Each wall is flat, endless, passes through zero and stands at right angles to its row. A trip goes straight from one point to another. List the walls that it crosses, first one first.

Walls:
(1): [ -8 -37]
(2): [ -9 -19]
(3): [-27  15]
(4): [ 12 -45]
(5): [-19  55]
(6): [71 55]
Trips:
[ 49 -31] to [ -3 -28] => 6
[-29  18] to [-32 -15] => 2, 1, 4, 5
[ -8 -10] to [35  5] => 3, 6, 2, 1

Walls:
(1): [  8  57 -53  14]
(2): [ 48 -45  45 -34]
(3): [-12 -33   1   3]
Trips:
[ 52 -38  40   1] to [-36 -18 -17 -11] => 2
[  0  42 -40  68] to [-15 -17  35   0] => 3, 1, 2
[-44   3  21   7] to [28 12 29  1] => 3, 2
[-34 -87  57  32] to [ -8 -38  32 -17] => none
[  9   6 -11  25] to [17 41 -8 18] => none
[-57 -13 -40  24] to [29 27 30 28] => 3, 2
[-27  37 -11  -6] to [-22 -45 -39  19] => 3, 1
[-12  -9 -25  13] to [ 11 -32 -14 -33] => 1, 2
[-14  43  10  -3] to [ 27 -49 -14 -21] => 2, 1, 3
[  7 -38 -28 -37] to [ 18 -46 -29  12] => none
[  4   5 -33 -39] to [-11  18 -23  -7] => none

Walls:
(1): [-29   6  14  -1  -7 -26  32  10]
(2): [-29   9 -12 -35  37  14  -8  56]
(3): [-25   5 -29  24  -1  24  -3 -21]
(4): [  0  25 -51 -10 -25  19 -34 -13]
Trips:
[-26  23 -37 -27  -9 -21  39 -31] to [ 18  33 -18  -6 -62  -5  43  28] => 3
[ -9 -49  11   7 -16 -16  48  20] to [ 82   3   6  13  20 -15  50  -2] => 1
[ -8 -22 -28  39 -52 -52 -18  21] to [-80  14  68 -25  20  68  -5  36] => 2, 4
[-50  33 -34  25 -55 -13 -30  22] to [ 32  14  35   0 -20   2 -35 -26] => 2, 1, 3
[ 42   9 -54  21 -31  24  43  32] to [ 23   1 -11   8  26 -13   0 -10] => 3, 4
[ 38  14  16 -50 -13 -55  -4  -5] to [ -9  67  18  10  -9 -39 -13 -20] => 4
[-19 -13 -60  -4  33   2  33  -2] to [ 42  26   9  -2 -19  12 -18  -1] => 1, 2, 3

Walls:
(1): [ 37 -13  10  -7  15  14   7 -52 -19  41  -8]
(2): [ 30  28 -12  29  52  10 -21 -21   5 -50 -32]
(3): [-29   4  47  22  49   6  27 -12   1 -16 -88]
(4): [ -3 -15 -29   8 -45  35  64  28  13  24 -14]
(5): [ -9   0  52  29  -2  15 -57  -8 -14   6  16]
(6): [-25 -22 -48  -6  -3  41  47 -17   2 -38 -76]
(7): [  2  -8 -28  -8 -57   6   8 -67  18 -15  -5]
Trips:
[ -8  19  22 -16  10 -19   3 -21 -21  36 -89] to [-11  17  16 -36 -13 -46 -41  24 -41  -1 -32] => 5, 2, 6, 1
[ 40  -9  14  38  28 -20   2 -50 -59   0 -19] to [-39 -16  13 -22 -18 -37  -7  12 -21   4 -43] => 6, 7, 2, 1, 5
[ 26  25 -53   7  64  38  21  10 -21  38  38] to [  1  31  28  16 -51  24  51 -39 -27  -9 -25] => 6, 7, 3, 2
[-68 -25 -23   7 -11  23  43   1  -9  26 -39] to [-17 -14 -12 -54   8  -6  24  10 -16  -5  -9] => 7
[ 20 -28 -25  28  27  25 -21   3  -8 -68  58] to [-17 -45  -5 -32  58 -32 -80 -16  44 -18  30] => none
[-14 -18  47  -1  -9  40 -42 -15 -21  -8  34] to [ -3 -42 -32  -2  -1 -31  20 -14 -26  47 -40] => 7, 3, 6, 4, 5
[ -9 -76  31  46   3  36  -4   8 -12  38  42] to [  2 -32 -38  -7 -57 -17 -15 -23  -4  16 -18] => 7, 6, 5

Walls:
(1): [ 11 -48 -19  69   2 -13  36   3   3  39 -13   9]
(2): [-13   0  23 -35  35   2 -21 -24  -6 -35  30 -14]
(3): [ 44  -7  -5 -31   5  21  38   9  56 -12 -41  75]
(4): [  8  27  20  -9 -11 -17   9  -4   6  15 -30  -8]
(5): [  7 -21  46 -56 -26  -5 -38  36  26 -10 -12 -40]
(6): [ 26 -14 -11  -7 -18   7  14  20  24   7  31  -9]
(7): [  3  21  19 -12  10 -17  65  11 -40  37 -19   3]
(8): [ 43  22  38 -18  19   8  60   5 -35 -64 -44   0]
Trips:
[  8  15 -36 -16   7 -25 -21 -32  23 -34   3   3] to [ 29 -18   9  -2  22  52 -26   2 -41 -58 -26  39] => 8
[  6 -12 -27   7   5 -23  17 -11   2 -56  67   4] to [  2  31  -1 -39 -32  23 -23 -17  17 -50  22 -30] => 5
[-27  -3 -20  -6  24  16  -2  23 -27  47  23  28] to [ 17  18  -5 -15 -26  -4  23   5  22  29  -6 -27] => 6, 4, 3, 5

Walls:
(1): [-10  38   7   3   1 -12 -20  13  26 -16   1 -16 -49  22  40 -46 -11  11]
(2): [-43 -16 -69  -1 -18  13 -30  -9  -4  15  11   6  47  41 -33 -13 -36 -15]
(3): [ -3  26  27  13   0  40 -35   2 -35  52  52 -34 -19  27  22  23   1  16]
(4): [ 15 -45  -2  68   4  -7 -64  53   0  35  77  36  14  39 -64  14 -27  26]
(5): [ 21   2 -35  15  21   1  41 -33   0 -69  -6 -12 -16  26   8 -56 -14 -15]
(6): [-19 -18 -35  39  67  16 -49 -52  23  62  39  -8  -5   1   9  13 -14  62]
(7): [ -5  -9 -27   2 -53  -8 -21  16  -8   7 -44  -5   4  -9 -14  12 -29 -26]
(8): [ 25   7  -9 -10  -2 -37 -14 -23  29  15  -6  36  -7 -13  -9  16  -2   6]
(9): [ 14  -7  35 -43 -18   9 -11  18  37   7 -20  59 -49 -40  46  25 -14  12]
Trips:
[-34 -38  30  -1   0 -15   6  22   3  20 -54  -5 -19  29 -16 -27 -10 -20] to [ 32  30   2   5  -8  27 -13 -40 -12  -1 -50   5 -12   2 -12  -9   1 -23] => 5, 2, 8
[-13  18  71  26  39  -9 -21  -3 -50  29  28  35 -22 -40 -15   7  -2 -28] to [ 11  26 -56  -9   8 -66  34 -11  -9  19  36  22  -6   0 -27  -6  35 -52] => 9, 6, 3, 5, 2, 4
[-28  -4  24  19  57  15 -22  -5 -32   4   1  14 -39  -3   2  30  61  -6] to [-82  22  17  66   2  -8 -15  15 -14 -22  20 -17 -35  29  60 -48 -23 -26] => 1, 9, 5, 2
[-75  34   5 -19  13   5  12 -22  24 -12 -30  -9  -1 -30  67 -18  44  19] to [ -9  -9 -28  32  17 -28  -6   2  -5   7 -41  24 -24  -1  16  53  19 -18] => 5, 8, 7, 1
[  7  47  53  30   7 -27  22  33  -6 -71  -4 -55   3   0  18 -10 -24 -32] to [-10   6  -1 -78   3  22  -7   7 -38 -24 -36 -35 -78  12  12  55 -27  25] => 3, 7, 9, 5

Walls:
(1): [ 17  46  51 -28   7  44 -31 -11  -7 -23 -18  19  12  -1  19  26  57   2
  -7   9  23  28 -32 -32]
(2): [ 40 -39 -38  19  20  46  -1  55 -43 -10   6  -4  14  62  53 -21  -4 -19
  14  -6 -53  43 -20   4]
(3): [-56  -5 -21   6 -27  27   8  20 -46 -22  -6  30 -61  12 -32  52  -1  53
  15   8  13 -33   6  -1]
(4): [-32 -23 -40 -30 -11  20 -44  25  -2  20  30  15  12 -48  23  43 -16   9
 -18 -45  20  -5   2   9]
(5): [-19  15  15 -33  -9 -19  24   1 -15  26 -12  -3 -41 -51  24 -12 -20   4
  42  24  13   2  15  10]
(6): [  6 -38  17 -13  13   8 -24  12 -40   6  31 -13  15 -19 -16  58  -1 -39
  -5 -37 -37  39 -55   3]
(7): [-31  36 -12  38  14  45 -27  -2  26 -27 -21  -7  37  46  30   6 -61  32
  43 -36  18  39 -33  42]
(8): [-12  11   8   9  27  67   7   2  10 -10   0  -1 -38  36  32 -56 -56  33
  37   4 -18 -11 -23  12]
(9): [  1  12  59 -29 -42  -4 -22 -21 -47  35  20 -57  14 -59   9 -25 -57 -32
  20  -6  -6   4 -34  17]
(10): [-35  37 -31  38  -5 -15 -14  10  32 -14 -13 -52   4  21 -22   8 -35  14
 -18 -15   0  -8  -6  -1]
Trips:
[ 22 -48  33 -13 -14  24   7   4 -20 -31 -12   7  -6 -42 -23  29  53  64
  44  -2 -51  32  26   6] to [-80 -22 -14  73  21 -13 -11  17 -23  17  42  56   2 -13  -2 -22  14   9
   7 -14  -6  68 -40   3] => 4, 7, 5, 1, 8, 10
[ 48  12  42   3  -7   5 -86 -41   5  25 -54  30  -7   0  17  -5  14 -12
 -99 -33 -17  14  57 -58] to [ 61 -40 -18 -10 -13  10 -21  15  20  -9  13   6  33   7  39  -4  -7 -10
  19  11  48  21  60  16] => 2, 7, 1
[ 49  16  -5 -21   9   4 -36 -37 -76 -24  -5 -46 -22 -56 -20   0  22 -26
  20 -22  31   0  14  30] to [ 22  -5  -6  19  -1  11  28 -19  22 -24   7 -12 -28   4   8 -13  18 -60
   2  -5 -25  -5  25 -50] => 4, 2, 5, 9, 6, 1
[-43  30 -17  -7  19   8 -12  31  -4  20 -11  13   1 -75 -13 -12 -63   7
  45 -17  -9 -14  -8  -8] to [-38  49 -19 -31   2  77  35  17  25  10 -28  -4 -31  22  29 -32 -62  15
  25 -17  42  -9   5  23] => 6, 2

Walls:
(1): [ 21  -6   3 -65  41   7   5  17  22  46 -22  -8  24  -8  28  -3  57  20
  32  21  24 -41 -22   0 -42  20 -38  -3  74  -3  -7 -28  30  20 -17 -46
 -13   0  72 -24  10  28   0   4  -8  -7  36  43]
(2): [ 17  11 -55  44  37  23   5  -4  44  58  59  33  17  36  24  -3 -22 -17
 -24  28 -38  32 -14   9  38 -56  43   3  -5  17   5 -34 -12 -23 -66 -47
  -5   0 -18   1  37 -19 -21  24 -32 -20 -57 -32]
(3): [ -2  51 -35  37 -12 -13   8   1  24  21   2  28  27   4 -24   3 -17 -15
 -68 -36 -17  24  -7  13 -54 -23  -8  24  24   3  21 -56  18 -41  40 -10
  22  26 -32  15 -62  18 -37 -19  29  30  30 -22]
(4): [ 75  47  -2  70   0 -33  37  33  31  17  20  47   9  24  -9  12 -20 -34
  16 -31 -59   0 -18  10  54  13  25   6 -40  19   6 -54   1 -11 -44 -40
 -13   8  -9 -20  18  28  21 -28  -2 -25  -3  11]
(5): [ 11 -12  27  24  17 -16  27  50  29   7  11 -45 -22 -59  29 -55  21  52
 -24 -27  -2 -41 -24   7 -32 -75  31 -23  35 -19 -31   1 -50  32  46   0
 -21 -13  21   5  35 -20 -14 -11  11   7  25 -18]
(6): [ 41  31  30  13  71   1   8  41  -5 -16 -43  17  18  43  22  42 -18 -16
  35  17  32 -13 -25  26 -35   3 -11  -9  12  21  -8  20 -22  26 -23  19
 -44   6  24  52  56  32 -28 -18  -8 -32  58  27]
(7): [ 14 -29  35  -2   5  -1 -54  20 -15 -32  13 -19 -24  29 -38 -55   3  15
 -61  76 -82 -57 -21 -36  26  15 -39  15  50 -17 -34   9 -30 -14  -5  46
   3  28  -6   5  27  26  -7  54  12  -4  15 -34]
(8): [ 40  -6 -50 -38  22   6   1  -3 -32  34 -46  52  -6  61 -16 -54  39  33
 -12 -51  -4  25 -26  12 -11 -21 -52 -19  18  28   8  58  35 -12  20 -31
  13 -41 -37  22  -3  30  54 -39 -26  23  14  43]
Trips:
[-10  25 -66   0 -59  16 -17  49  -5  25  19  -9  -1 -12  48 -50  15  -7
  13   2 -13  69 -31 -15 -16 -31  81  47 -30  -8  23 -25  48 -23  24  25
 -22 -43 -23  18   8 -18 -17   0 -24   0  10  -8] to [-15  -9 -26   3   9  18 -13  11  -2   1  47  -7 -73 -37 -34  -7 -20  -2
  68 -17   9 -43 -31  11   2 -35   0  51  44 -20 -43 -52 -44  42  12   8
  24 -71  -3   5  -3  11 -20   6 -15  46 -37  -6] => 8, 4, 3, 7, 1
[ 23   2  12 -19 -10  28 -36 -17 -39 -14  46   1   4  56  10 -30  27  35
  18  19 -30  19 -47  -9 -17 -22  -1  42   6   7 -15 -11  -1  33 -18  11
  41  -1  19  13   3  17  15  -2   7  14 -21 -27] to [-31 -18  -9  -4 -21  14 -12   6 -24 -26   4 -74   0   8  10 -18  42 -16
  27  26  -1  84  -6   3  21  15  23 -20  20  16 -20  -5   8   5 -31 -38
  61   3  16  14   9 -32 -32  23   5 -18  28  16] => 8, 7
[ 30 -21  22  14  54  27 -13   5 -24  17  -1  24  -5 -20   7  25  18  -3
  26 -28 -14 -67 -43  14   7  -8  37   5  38   3 -69  40 -10  47 -11   1
  10  19 -56  -9  23  22 -10 -39 -14  46  54   5] to [-38   0  23   0  14 -55   5 -13   8 -21  -8  37   3 -16  -1 -36   8  35
   3 -27 -14  30  11  -5   7  -7   4  48 -16  -8  10  38 -63 -37  -5  32
  23   3 -65  18 -18  21 101  -7  21  31 -46 -14] => 1, 6, 3, 4, 5
[ -2  -5 -29   8   1  -8  59  15 -17  16  14  27   5  24 -34  18  29 -31
 -40 -36 -11  25  47  -4  -1 -24 -13   3   0   4  25  21 -58  -8   3  61
  19  14 -16  -3  34  -5   2 -71  13 -11  -1 -29] to [ 10 -54 -59 -21 -26  -1  -1  31 -62  -1  10 -27   1  11 -24 -33   8 -20
   1  23   2 -11 -21 -28 -23  24 -10 -23 -18 -19  39   7  17   4  -1 -30
 -12  57 -21 -18 -24  33   6  62  -5  36   3 -36] => 6, 5, 7, 4, 2, 1
[-24 -25 -27 -26 -68  -4 -51 -25 -18  63  30 -17   8   6  12   0  33   1
 -10   8 -21  18  23  46 -24  25  14 -12  50  62  12  44  70  20 -61  16
 -41   2 -33 -18  30 -32 -51 -46  32 -47  -5   0] to [ 12  59 -25  -5  53  -2   6   2  18  -8   9  24 -25  -2  29  38 -28  -2
 -14 -25  15 -24 -21 -15 -22 -32 -20 -24 -18 -20  11  -4 -32 -13  -1  16
  11  -6  -9 -24  33 -23  -3 -28 -63  57  -7 -48] => 3, 6, 1, 5, 4
